Every row gives one point. The ring and each string are closed loops that go straight from each point to the next, and from the last back to the first. Before rounding, they use only three directions, however many columns there are. How many times does the string pass through the ring? Passing back the other way cancels.

Ring (8 x 3)
[[-12.8  26.9  -1.9]
 [ -8.7  22.4   6.1]
 [ 11.4   3.4   5.7]
 [ 18.0 -10.6  -5.7]
 [ 11.2 -11.1 -17.9]
 [ 14.3  -8.5 -34.8]
 [ 18.0  -2.8 -36.9]
 [  5.1  13.2 -24.3]]
String (21 x 3)
[[ 24.3  -8.0 -13.6]
 [ 57.2 -31.2  -4.0]
 [ 35.5 -16.0   9.5]
 [  4.2   7.1  15.4]
 [ 12.5  11.0  20.4]
 [ 25.5   0.3  -6.9]
 [  9.8   6.0 -10.9]
 [-18.2  24.8  -4.4]
 [ 16.0   4.4 -15.8]
 [ 12.8  17.6 -18.7]
 [-12.1  30.8 -13.6]
 [-15.9  35.5 -10.2]
 [-40.9  42.2   0.7]
 [-33.7  35.2   2.7]
 [-26.6  40.7  19.7]
 [  8.2  14.7  14.1]
 [ -9.2  17.0  17.0]
 [-11.1  12.8   2.8]
 [  9.9   0.9 -10.2]
 [-14.1  11.2  -1.2]
 [ -4.8   5.8  -4.2]]
Times through: 1

Ring (9 x 6)
[[  2.6  -4.3  19.8   0.0  22.8  14.1]
 [  4.8  -7.9  17.8  -4.1  31.2  36.3]
 [  0.5 -10.8   4.9  -7.2  32.4  45.7]
 [ -8.0 -12.4 -11.7  -6.6  25.2  38.1]
 [-16.4 -12.6 -24.6  -2.7  13.8  19.8]
 [-23.2 -10.4 -30.7   3.1   0.4  -7.9]
 [-23.4  -5.9 -25.0   6.3  -5.6 -27.8]
 [-17.3  -1.6 -10.1   6.4  -2.6 -32.6]
 [ -5.2  -1.2  10.7   3.6  10.6 -12.5]]
String (27 x 6)
[[-14.4 -11.5  -8.3  11.2  -0.6 -10.8]
 [-12.9  -0.3  -8.9  -3.3  11.2 -10.2]
 [-15.0   5.4  -6.3  -0.8   3.8 -34.6]
 [-11.1   3.5   7.8   9.0  -2.8 -45.1]
 [ -5.0  -6.4  15.1  13.4   2.5 -18.2]
 [ -5.6  -9.6   6.5   7.4  10.2   3.1]
 [ -7.7  -2.8  -0.4  -2.4  16.0   2.0]
 [  0.0   4.6  15.5  -7.8  24.9   2.1]
 [ 10.4  -6.1  34.0   1.3  29.0  26.7]
 [ 11.9 -15.9  34.3   7.2  28.7  44.0]
 [ -1.9 -12.1   7.9   3.2  19.4  24.0]
 [ -3.6  -4.3   3.1  -6.2  24.4  19.3]
 [  2.3  -2.0   9.0 -14.6  37.6  38.2]
 [  6.6 -15.9  13.4  -6.0  38.8  65.6]
 [  1.9 -20.8   5.8   0.2  30.3  60.3]
 [ -1.0 -16.3  -3.8  -9.1  35.9  63.7]
 [ -9.0  -4.7 -13.4 -13.6  28.3  29.7]
 [-11.3  -4.1 -13.4  -8.8  20.6  14.7]
 [-11.7  -8.1 -12.4  -3.0  15.8  13.2]
 [-16.2  -4.4 -22.6  -8.5  16.3   8.8]
 [-24.8  -6.4 -40.1  -8.4   9.8   3.4]
 [-27.5 -19.0 -41.6   7.8  -4.2   1.5]
 [-20.1 -18.0 -24.2  11.2  -2.2   0.7]
 [-14.7  -9.0 -13.8   2.9   7.2  -0.7]
 [-25.3   0.0 -30.8  -1.9  -1.1 -29.7]
 [-30.5  -0.4 -35.3   4.6 -12.6 -49.0]
 [-25.5 -11.0 -23.1  18.1 -17.9 -41.0]]
Times through: 4

Ring (10 x 9)
[[ 10.9   1.1 -12.5   5.7   2.3 -13.2 -29.0 -16.5   5.5]
 [ 18.4  11.9  -6.8  12.2  -3.4 -19.4 -14.3 -36.0 -13.1]
 [ 18.6  22.2   3.9  13.7  -8.4 -18.8   7.7 -45.7 -31.0]
 [ 12.9  24.0  10.6   9.9  -8.7 -13.0  18.2 -39.8 -34.2]
 [  0.8  20.0  23.2  -1.3  -4.4   2.8  27.3 -14.8 -28.0]
 [ -3.6  13.9  30.4  -8.4   0.8  12.7  24.9   4.3 -18.5]
 [ -5.3   6.9  30.6 -12.4   5.5  17.5  15.2  17.7  -7.0]
 [ -6.4  -2.4  20.5 -14.0   9.8  17.2  -4.0  26.8   9.2]
 [ -6.0  -9.0   4.5 -11.9  11.3  11.0 -23.6  25.6  21.6]
 [ -0.9  -9.1  -9.4  -5.3   9.1   0.1 -35.1  11.6  22.7]]
String (25 x 9)
[[  1.0   1.0  34.4 -13.5  10.7  20.2   3.9  26.4   1.7]
 [ -5.9 -10.6  24.9 -19.0  16.3  24.3 -14.8  44.0  22.1]
 [-10.0 -14.7   4.3 -16.3  14.9  16.0 -29.9  38.1  31.2]
 [  1.9  -5.7   7.2  -7.7  10.1   7.0 -22.5  16.6  15.4]
 [  3.0  -1.8   2.7  -4.0   6.6   1.5 -19.6   5.5   9.3]
 [ -0.1   2.9   1.2  -2.7   3.0  -0.5 -11.1  -1.4   2.2]
 [ 11.8  -0.3  -3.5   2.5   5.1  -7.3 -26.9  -7.8   6.9]
 [ 14.5  -3.8 -19.9   7.3   4.5 -16.6 -43.3 -16.2  14.0]
 [  5.4  -1.9 -22.3   4.9   2.2 -14.8 -35.6 -14.9  12.0]
 [  4.3   4.2  -7.9   2.7   0.6  -9.0 -17.1 -13.8   0.5]
 [ 13.4  11.8   3.1   6.8  -1.8 -10.9  -5.3 -24.9 -13.7]
 [ 33.9  26.3   8.7  20.9  -9.2 -25.6   6.3 -59.9 -39.4]
 [ 32.8  30.7   2.1  24.5 -13.6 -31.6  10.2 -71.7 -45.8]
 [  9.9  17.4  -3.0   9.8  -7.0 -16.1   2.2 -36.6 -21.8]
 [  7.2  13.6   7.6   3.5  -2.6  -6.3   4.2 -20.2 -16.6]
 [ 14.2  22.3  17.8   7.4  -6.1  -8.3  18.6 -32.2 -32.2]
 [  1.9  12.3   7.8   0.5  -2.0  -2.8   5.9 -14.0 -14.0]
 [ -4.8  16.0   9.6  -1.3  -4.7  -0.6  17.2 -14.5 -19.7]
 [ -1.1  27.9  33.9  -1.8  -7.9   5.7  46.9 -19.0 -41.8]
 [  5.1  23.3  37.7  -2.4  -3.6   7.6  37.6 -12.4 -35.2]
 [  6.0  21.9  43.5  -4.5  -1.5  11.5  38.2  -6.2 -33.6]
 [  3.0  21.9  59.2 -10.7   1.2  22.5  49.1   7.7 -35.1]
 [-10.1   7.6  38.9 -16.8   6.2  24.5  24.4  26.1  -8.7]
 [ -8.3   1.1   6.1  -8.7   4.6   7.4  -5.5  11.1   5.2]
 [  2.7   6.9  21.9  -6.1   4.4   8.4   4.9   5.5  -6.8]]
Times through: 2
String (30 x 9)
[[  3.5  12.2   5.7   1.7  -2.2  -4.8   3.4 -16.5 -13.7]
 [ -2.9  14.8   1.2   1.5  -5.3  -5.9   9.3 -20.0 -17.0]
 [  4.2  28.1  20.2   4.9 -10.3  -5.3  35.9 -33.5 -41.2]
 [ 11.1  32.4  37.2   4.7  -9.6  -0.7  47.5 -32.8 -50.5]
 [  8.6  19.3  26.3   0.9  -2.9   1.2  22.6 -16.8 -27.9]
 [  1.1   8.7  10.3  -2.3   0.8   1.1   2.3  -5.4  -8.4]
 [ -7.4   7.8  12.8  -7.4   1.4   7.3   8.1   4.1  -6.4]
 [-12.7   9.4  27.8 -13.7   2.8  18.0  22.6  16.5 -10.1]
 [  0.6  18.0  56.9 -12.9   3.3  24.5  43.3  14.6 -28.2]
 [  5.2  15.3  52.2 -10.6   4.6  20.9  33.3  12.3 -23.7]
 [  2.9   8.2  18.9  -4.5   3.0   5.8   5.0   0.8  -8.5]
 [ -9.6  -1.1   3.1  -9.4   5.4   7.4  -9.7  13.4   9.1]
 [-16.9  -9.4   9.6 -18.5  11.8  19.5 -14.1  37.8  22.6]
 [ -7.8  -9.5  23.9 -19.0  15.2  23.9 -12.2  42.6  20.5]
 [  0.6  -5.8  21.8 -12.9  12.9  16.5 -13.5  28.8  14.1]
 [  0.7  -6.3  12.0 -10.0  11.4  10.8 -19.9  22.1  16.0]
 [ -6.2 -17.1  -4.3 -13.0  15.1  10.3 -41.1  33.0  35.7]
 [-12.7 -18.7 -20.0 -11.7  12.8   4.8 -48.0  28.5  40.5]
 [ -7.1  -7.7 -13.0  -6.3   7.1   0.2 -30.8  10.9  21.5]
 [  0.7   1.4  -1.6  -2.2   3.5  -1.8 -15.5  -1.6   4.8]
 [ -2.3  -8.2 -21.8  -1.6   6.0  -7.3 -39.8   1.6  22.7]
 [ 11.8  -2.7 -20.9   6.9   3.5 -16.5 -40.4 -16.9  12.7]
 [ 30.5   9.8  -9.1  17.3  -1.6 -25.4 -27.1 -42.5 -10.4]
 [ 24.3  13.7   0.4  13.4  -2.9 -18.8 -11.3 -37.7 -17.3]
 [ 10.7  10.3   2.9   5.0  -1.0  -8.9  -6.0 -20.4 -10.9]
 [  3.4   6.3 -11.4   4.4  -1.5 -11.9 -15.3 -19.4  -2.4]
 [ 16.0  16.7  -8.2  13.8  -7.1 -21.8  -5.9 -43.7 -20.7]
 [ 34.2  33.2   9.3  24.1 -13.8 -29.3  17.2 -71.6 -50.8]
 [ 25.9  29.4  14.3  17.1 -10.8 -20.1  19.8 -55.4 -44.4]
 [ 13.1  19.0  12.5   7.0  -4.9  -9.1  11.3 -29.8 -26.3]]
Times through: 4

Ring (7 x 12)
[[  6.9  -7.9 -19.0  -1.2  -2.3  -4.5  -3.4  11.0 -16.9  -8.2   8.1 -26.3]
 [  5.7 -13.8 -13.9 -14.9 -10.4 -35.5   8.0   7.1 -14.2  16.0   5.3 -17.9]
 [  7.7 -13.0  -3.9 -19.8 -16.5 -45.2  13.0   2.3  -3.9  24.5  10.7  -7.1]
 [ 14.5  -3.1  15.8 -15.9 -22.0 -31.7  11.4  -5.6  19.5  16.7  28.2  11.2]
 [ 18.3   5.4  20.1  -3.9 -18.2  -2.7   2.1  -5.9  27.0  -4.9  37.5  12.3]
 [ 17.3   7.8   7.8   9.0  -8.3  24.3  -8.9   0.8  15.5 -27.3  34.4  -3.4]
 [ 13.9   4.0  -4.1  10.3  -3.3  24.6 -10.9   6.0   2.2 -29.0  25.7 -15.3]]
String (31 x 12)
[[ 17.0 -15.0  20.7 -24.3 -40.9 -69.0  29.5 -11.7  17.9  38.3  32.2   8.9]
 [ 10.2  -6.9  10.6 -24.6 -19.2 -46.4  14.0  -3.3  13.5  30.0  18.1  11.7]
 [  5.9  -0.7   0.0 -19.1  -2.3 -21.0  -0.1   4.2   6.9  15.2   9.1   7.3]
 [ 12.6  -2.5   4.7  -8.1 -13.9 -15.1   3.8   0.2   8.7   3.0  23.1  -1.3]
 [ 19.8  -2.4  19.5  -5.6 -28.7 -20.8  11.6  -8.1  22.0   3.2  39.5   5.3]
 [ 25.9   3.0  35.0  -2.3 -36.6 -14.8  13.2 -15.1  38.9  -1.5  54.5  17.0]
 [ 26.1   4.4  30.9   4.1 -33.2  -2.2   8.6 -12.8  35.3 -12.2  54.8  10.7]
 [ 26.1  11.3  31.2   9.2 -25.3  17.8  -0.2 -11.0  39.0 -24.2  55.7  13.6]
 [ 15.6  11.4  11.6   3.3  -4.3  22.9 -10.6   0.3  21.9 -21.3  31.9   7.4]
 [  9.2   7.2  -1.0  -3.0   3.9  14.4 -11.9   6.3   8.6 -12.8  16.8   1.1]
 [ 12.7   1.1   1.2  -1.1  -8.0   2.6  -3.3   2.9   6.8 -10.2  23.4  -5.5]
 [ 20.3   3.3   7.6  13.7 -16.8  20.1  -3.8  -1.0  12.1 -30.1  40.1 -12.1]
 [ 24.0   5.6   7.7  24.9 -18.0  37.6  -7.6  -1.1  12.2 -47.0  47.9 -19.2]
 [ 20.4   8.1   0.9  24.9  -7.9  46.9 -14.5   3.5   7.4 -50.7  40.0 -20.6]
 [  7.5   8.4 -10.7   4.2  11.9  30.9 -19.4  11.5  -0.4 -25.9  12.4  -9.4]
 [  4.0   5.0 -11.0  -7.5  11.8  10.6 -14.3  11.4  -1.3  -7.5   4.6  -3.1]
 [ 13.0   1.0   0.0   0.7  -7.8   5.1  -4.0   3.3   5.4 -12.8  23.8  -7.8]
 [ 23.6   4.2  12.1  17.9 -21.4  24.1  -2.8  -3.5  16.3 -35.3  47.4 -12.1]
 [ 25.9  10.3  18.4  22.0 -19.9  37.9  -7.3  -5.1  25.1 -44.0  53.7  -5.8]
 [ 19.0  14.3  15.1  10.6  -6.2  35.4 -13.0  -1.1  25.9 -32.5  39.6   6.2]
 [ 23.7  13.9  26.5  10.1 -17.3  27.2  -6.2  -7.5  36.1 -28.6  50.4  12.8]
 [  7.6   8.7   3.2 -10.7   5.3   6.4 -10.7   5.0  14.4  -2.5  14.1  11.7]
 [ 10.9   3.0   5.7  -9.2  -6.1  -5.2  -2.5   1.6  13.1   0.4  20.5   6.0]
 [ 18.4  -0.3  18.3  -6.0 -24.2 -16.1   8.4  -6.7  22.2   1.9  36.9   7.1]
 [ 26.9  -4.8  36.5  -7.3 -47.5 -37.8  24.1 -18.2  36.3  11.7  55.8  14.2]
 [ 22.0  -7.3  32.8 -18.3 -43.4 -53.4  26.2 -16.2  32.8  27.4  44.9  18.7]
 [  9.8  -4.9   9.8 -23.1 -16.1 -40.2  10.9  -2.3  13.9  26.3  17.6  12.1]
 [  5.8  -2.8  -1.2 -19.7  -4.1 -25.5   2.0   4.2   4.6  17.4   8.5   4.9]
 [  8.7  -4.1   0.3 -14.7  -9.3 -23.3   3.8   2.6   4.6  12.0  14.4   0.2]
 [ 13.8  -7.4   6.7 -11.2 -21.8 -30.1  11.2  -2.3   8.0  11.4  25.1  -2.5]
 [ 19.8 -14.7  19.0 -14.6 -42.8 -56.5  27.4 -11.3  15.3  24.6  38.0  -0.1]]
Times through: 5
String (26 x 12)
[[ 16.9   0.7  -8.9  20.8  -7.8  32.6 -10.5   6.8  -5.4 -42.0  30.8 -30.3]
 [  7.6  -0.1 -19.5   7.4   6.4  22.0 -14.2  13.3 -13.9 -25.9  10.4 -25.9]
 [  4.5  -0.7 -14.8  -6.4   6.6   2.3  -9.5  11.5  -8.2  -5.7   4.6 -12.0]
 [  8.9  -4.2  -9.6  -3.3  -4.8  -4.8  -2.5   7.2  -6.0  -5.8  13.7 -15.4]
 [ 14.3 -11.9  -8.7   3.7 -20.0 -13.4   6.8   3.6 -10.6  -9.3  24.0 -28.8]
 [  9.0 -19.5 -22.5  -1.1 -16.3 -26.6   9.0   9.0 -27.1  -0.5  10.5 -40.4]
 [  2.0 -14.8 -24.6 -13.6  -2.3 -29.7   3.2  12.6 -24.6  12.3  -3.6 -26.1]
 [  2.0  -4.0 -14.6 -16.0   5.3 -15.7  -4.4  10.9  -8.9   9.8  -1.1  -7.3]
 [  7.6  -5.9  -6.5 -11.5  -6.9 -19.4   2.0   5.5  -3.1   7.3  11.2  -8.3]
 [ 14.3 -16.1   1.4 -10.7 -29.8 -44.7  18.9  -2.4  -2.0  16.0  24.5 -14.9]
 [ 11.7 -20.5   2.1 -22.1 -32.5 -67.3  25.8  -3.4  -2.7  34.9  18.5  -9.4]
 [  2.3  -9.0  -5.7 -28.9  -5.4 -46.3   8.0   5.2  -2.1  33.4   0.0   3.7]
 [  4.3  -3.7  -3.5 -21.9  -2.3 -28.4   2.0   5.3   2.2  20.4   5.0   4.5]
 [  8.1  -2.1  -0.9 -13.5  -5.8 -17.0   0.7   3.8   4.5   8.5  13.3   0.5]
 [ 20.2  -7.0  19.7  -8.2 -34.6 -33.4  17.6  -9.5  19.7  10.2  39.8   2.8]
 [ 20.1  -3.6  23.2  -9.6 -32.3 -30.0  15.5 -10.2  25.1  10.5  40.5   9.5]
 [ 23.8   0.8  34.4  -8.7 -36.7 -26.5  16.2 -15.0  37.9   8.8  50.0  19.9]
 [ 17.7   6.3  24.6  -9.5 -18.8  -9.7   4.0  -7.6  32.3   3.0  37.0  20.5]
 [  7.5   7.2   3.7 -12.6   3.3   0.8  -8.4   4.4  14.1   1.3  13.9  12.1]
 [ 12.6   0.8   4.2  -5.0  -9.7  -4.2  -0.9   1.4   9.9  -3.9  23.5  -0.7]
 [ 22.6   3.4  19.3   7.0 -24.8   5.9   3.1  -6.9  23.7 -18.2  46.1   0.5]
 [ 28.7  12.8  28.4  20.2 -24.9  35.2  -4.6  -9.7  35.9 -40.9  60.8   4.1]
 [ 15.2  12.1   6.6   8.2  -0.5  33.1 -14.8   3.0  17.1 -29.8  30.5   1.0]
 [  8.2   6.6  -4.8  -2.0   6.1  16.6 -13.3   8.1   4.7 -14.6  14.2  -2.5]
 [ 10.7   0.4  -2.2  -3.2  -5.0   0.7  -4.2   4.7   3.5  -7.7  18.8  -6.4]
 [ 22.2   0.4   3.8  20.5 -20.3  24.1  -3.0  -0.3   6.1 -38.1  43.2 -23.1]]
Times through: 5
